Every row gives one point. Examples show where two turns around zero, p and q, send a point. Where does a point land after both, in the order given? Backwards means that the second turn is done in reverse. Each puzzle has new turns, and all numbers are rounded.
In the rows, zero is written as 128.

Turn p:
[151 139] => [143 148]
[ 88 154] => [ 80 132]
[145  91] => [160 103]
Turn q:
[150  80] => [158  85]
[120 170] => [113 168]
[116 104] => [121 102]
[126 157] => [121 156]
Where do these land?
p, then q: [128 149] => [115 144]
q, then p: [161 151] => [140 166]
q, then p: [122 148] => [111 140]
q, then p: [119  59] => [164  68]
q, then p: [109 133] => [110 120]

Turn p:
[102 173 155] => [123  72 111]
[125 117 148] => [147 121 139]
[187 132  79] => [ 70 174 149]
[107  98 119] => [155 149 113]
[120 121 139] => [142 123 129]
Turn q:
[ 84 162 134] => [ 75 114 139]
[204 111 114] => [184 172  94]
[115 130 135] => [119 122 138]
[ 98 120 109] => [119  93 123]
[139 118 147] => [142 140 144]
Where do these land?
p, then q backwards: [171  93 172] => [123  93 189]
q, then p backwards: [115 176 115] => [138 160  89]
p, then q: [131 117 104] => [104 132 116]
q, then p: [123  91 145] => [137 127 168]
q, then p: [ 98 114 120] => [157 145 135]
p, then q: [130 176 111] => [122  77 131]

Turn p:
[127 170 148 120] => [102 114 161 112]
[112 166  78 172] => [109 194 131  90]
[105  63 124 119] => [176 113  80 134]
[139  94 148 151] => [118 117  89 150]
[145 165 166 101] => [103  92 172 134]
[117 103 129 118] => [150 117 113 129]
[151 135 103 115] => [139 149 150 146]
Turn q:
[130 141 114  70] => [114 170  87 119]
[129 128 102 157] => [157 117 143 109]
[ 94  86 151 149] => [120  69 120 144]
[ 90 140 168 155] => [140 102 136 183]
[153 130 125 149] => [129 130 158 116]
[173 143 108  88] => [107 181 125  96]
Where do these land?
p, then q: [164 144 166  88] => [105  70 147 148]
p, then q: [111  90  86 142] => [146 175 145  98]
p, then q: [122 144 152 163] => [146 117  88 135]
p, then q backwards: [103 140  91 142] => [152 145  93 112]
q, then p: [120 144  92 162] => [119 118 145 176]
p, then q: [126 106 161  69] => [ 83  88 153  98]
p, then q: [150 128 149 129] => [138 100 131 133]

Turn p:
[ 90 102 105  95 172 152] => [127  59 109 126 108 154]
[ 76  86 104 139 142 153] => [113  98 100 125 117 191]
[124 132 161 103 114 111] => [112 130 163 112 114 111]
[157 125 150 145 120  59] => [ 99 173 116  95 131  80]
[143 165 102 137  93 130] => [172 166 133 140 123 126]
[149 153 166 152 147 116] => [122 137 141 114 176  99]
[158 133 109 126 109 175] => [151 133 133 185 130 135]
Turn q:
[140  98 127 119 170 141] => [127 130 128 142 179 112]
[118 126 122 134 197 125] => [106 109 168 138 175 115]
[145 179 143 139  57 117] => [122 138 105 135  45 158]
[162 124 139  83 119 115] => [160 154 122 169 121 121]
[129 154 106 126  83  84] => [154 105 131 131  65 126]
[157  83 146 152 117 149] => [129 126  72 130 158 145]
[ 85 153  95 133 129 154] => [102 132 151  82 114 101]
[ 89 105 146 138 152 139] => [126 129 145  96 167 146]
Where do these land?
p, then q: [145 153 112 136 178 125] => [147  96 129 158 153  98]
q, then p backwards: [117  78 157 125 140 158] => [123 148 131 190 142 126]
q, then p: [110  92 148 174 111 135] => [138  81 115 163 103 139]
p, then q: [ 78 126 152 135 104 120] => [125 188 135 118 130 134]
q, then p: [144 154  97 108 149 124] => [107 159 128  92 136 125]
p, then q: [154 131  81 105 141 103] => [154  92 107 141  94 106]
p, then q: [114 126 196 140  82 109] => [117 177 181 119 119 173]
p, then q: [162 162  81 100 119 151] => [120  87  80 166 109 139]

Turn p:
[165 126 101 138 154 129 102 134] => [156 152  99 139 123 125  93 131]
[ 40 158 129 124 128 126 135 134] => [121 111 192 107 180 102 145 117]
[147  33 169 120 146 103 144 146] => [139  82  72 111  94 118 161 196]
[138 159 173 122 124 107 146 143] => [ 86 104 132 169 129 120 131 133]
[133 139 109 107  94 108 147 147] => [ 94 116 123 114 146 160 110 125]
[169 116 131 136 135 109 112  83] => [119 155  98 124  80 108 119 122]
[ 55 136 113 184 115 161 125 122] => [175 104 188 103 142 116 145  79]
[135 158 110 118 133 148 154 114] => [118 154 121 140 151 140 141  99]
[170 128 117 103 123 162  88 128] => [144 175 127 146 107 163 109 149]
Turn q:
[107  76 114 128 107 171  98 114] => [137 145 149 146 135 174 168  86]
[156 148 102  81 120 113  86 135] => [109  97 120 105 123 134 180 166]
[131 140 117 130 182 189 147 132] => [103 191 118 136  78 126 125 126]
[ 98 115 128 191 138 151 118 182] => [158 172 184 141 123 158  93 145]
[ 97 124 134 131 108 135 147 139] => [113 135 150 139 152 129 111 114]
[127 121  83 131 150 101 141 134] => [138 150  98 141 151 129 133 164]
[131 195 116 134 136  94 158 110] => [100 100  89 142 122 107  85 166]
[141  96 161 124 141  99 185 146] => [153 150 124 111 159  66 109 112]
[155 162 150 116  60 160 126  95] => [ 94  63 150 158  98 112 143  94]
[143 108 168 132 101  88  82 100] => [171  66 127  98 134 142 136 103]
[121 125 137 110 165 106 118 122] => [131 137 100  89 132 133 125 132]
Where do these land?
q, then p backwards: [172  60 107 136 175 148 123 154] => [126  98 120 122 172 194 109  76]
p, then q: [107 121 158 140  95 162 138 125] => [130 133 143 141 129  95 119  80]
q, then p: [148 102 110 158 162 111 151 147] => [115 131 107 163 133 134  78 114]
p, then q: [149 137 178  94 156  74 138 106] => [127 132 141 135 193 155  86 166]
p, then q: [128 162 137 108  95 132 135 142] => [121 146 143 123 115 153 102  98]
p, then q: [128 137 108 148  91 128  97 115] => [115  90 137 115 111 141 145  99]
p, then q backwards: [114 182 119 129 106 154 121  92] => [100  98 148 127 116 184 140 144]
q, then p: [133 112 118 165 157 155  89 162] => [110 126 143 183 115 175 129 119]
q, then p: [ 71 140 118  75 115  88 160 108] => [169 155 132  97 182  75 136 147]

Turn p:
[130 158 128  96 129 105 124 179  67 132 162] => [ 71 107 161 116 103 159 109 129 132  86 164]
[154 122 146 139  97 130  84 142 165 128 115] => [147 156 122 137 142 119 142  72 146 135 150]
[110 113 156 198 151 125 142 105 105 109  91] => [164  91 125 136  80  70 137 128 116 138  97]
[117 126 131  92 142  91 148  64  57 167 129] => [150  80 146 157 110 163 116 208 165 102 127]
[114 104 143 117 142 120 132  99 133 105 159] => [161 147 123 105 109 148 118 147 121 116 110]
[114 118 108  80 145 137 112 131 131 160 132] => [110 127 112 139 137 185 126 140 137 148 131]
[131 126  77 117 111 123 127 152 152 104  98] => [105 140  99 122 155 118 171 130 104 135 156]
[181 114 128  73 143 140 120 132 138 131 109] => [114 163 143 120 132 151 151 143 168 169 154]
[ 79 142 133 131 119 122 164 132 148 103  86] => [122 144 119 168 119 102 148 145  72 124 112]
[158 176 127 167 103 153 153 156  82 149 155] => [ 91  84 185 114 155  92  93 109 133 111 131]
[185 101 146 136 136 107 115 165 173 145 143] => [127 171 107 108 124 110  94  96 165 154 169]
[ 96  73 137 169 106 157 126  88 167 116  97] => [206 128 103 140 139 109 146 113  90 165 104]
[ 97 191 105 149 139 154 117 116 146 115 188] => [ 98 126 121 101 161 137 112 105 116  82  57]
Turn q:
[ 69 168 101 165 133 138 123 147 176 124  92] => [137 113 132 156 100 128 166  87 199 123 163]
[151 137 115 173 104 163 128 164  98  87  91] => [130 145 137 146 194 108  94 117 181 130 144]
[112  99  87 158 133 153 137 115 139  99 164] => [124 132 158 105 107 115 119 140 180 145  89]
[145 115 113 109 111  95  95 162 136 160 125] => [169 107 118 102 121 116 109 119 102 100 155]
[112  96 162  60 163 129 118 125 125 167 129] => [120 140 100 122  91  92 156 148  58 137 138]
[169 130 104 148 148  87 148  97 172 154  76] => [ 93  86 117 104 106 179  98 110 132 147 184]
[100  77 142 141 116 103 139 105  99 140 171] => [129 164 137 128  83 132  94 133 105 115  76]
[148 140 155 104 105 160 134  87 135 116 134] => [103 108 140 156 149 137 140 176 113 131 116]
[162 118 138 112 107 116 145 200 152 118 161] => [132 104 165  91 164  92 128  92 100  91 118]
[ 97 164  91 142 166 184 127  90 118  95 108] => [122 149 120 146 131 138 168 156 197 185 133]
[159 163 159 146 131 108 106 157 128 166 116] => [148  95  92 145 155 138 118  85 100 124 140]
[142 148 149  91 116 123 145 108  68 149 130] => [142 162 129 149 154 156 128 151  70 143 129]
[ 98 110 149 116 130 106 120 107 118  88 168] => [115 159 120 115 112 134 146 149 127  93  78]
Where do these land?
p, then q backwards: [157 128 121 181 158 167 167 135  81 104  82] => [137  96 113 100 155 196 142 141 184 146 165]
p, then q backwards: [154 129 128 143 116  88  97 146 105 184 101] => [121 144 122 167 118 148 108 138 169 137  67]
q, then p: [104 140 121 120 128 123  75 126 150  91 155] => [113 170 118 113 139  99 152 151 102 149 155]
p, then q: [128 140  95 171 174 109 151 130 126 163  89] => [153 136 136  98  69 122  95  98 145 103 155]
q, then p backwards: [142 178  82 144 101  84 115 147 121 141 121] => [133  87 134 116  83 129  81 106 114 144 165]
p, then q: [117 105 132 112 126 133 126 153 143 143 189] => [161 120 101 138 141 110 153 177 133 145 121]
p, then q: [150  92 130  90 118 146 137  96 149 123 151] => [137  95 119 127 166 112 157 119 101 161 138]
p, then q: [ 90 132 146 134  79 118 111 109 164 124 173] => [116 132  90 114 182 151 129 163 163 155 123]
q, then p: [162 136 129 148 139 143 131 147 136 149  77] => [150 110  91 104 130 158  96 127 147 121 110]
q, then p: [127  94 115 147 157 153 161 114  75  94  67] => [ 79 129  91 164 148 153  97  92 139  87  83]
p, then q: [ 87 129 142  76 115 166 132 122 137 126 153] => [127 142 107 177 167 104 136 133 135 168 130]
q, then p: [ 95 146 140 112 100  79 119 154 162  77 143] => [136 180 154  99 115 104 166 160  87 120 107]
q, then p: [154 115 184  85 152 155 144  86 112 145 164] => [ 96  52 137 165  96 127 128 139 102 140 156]
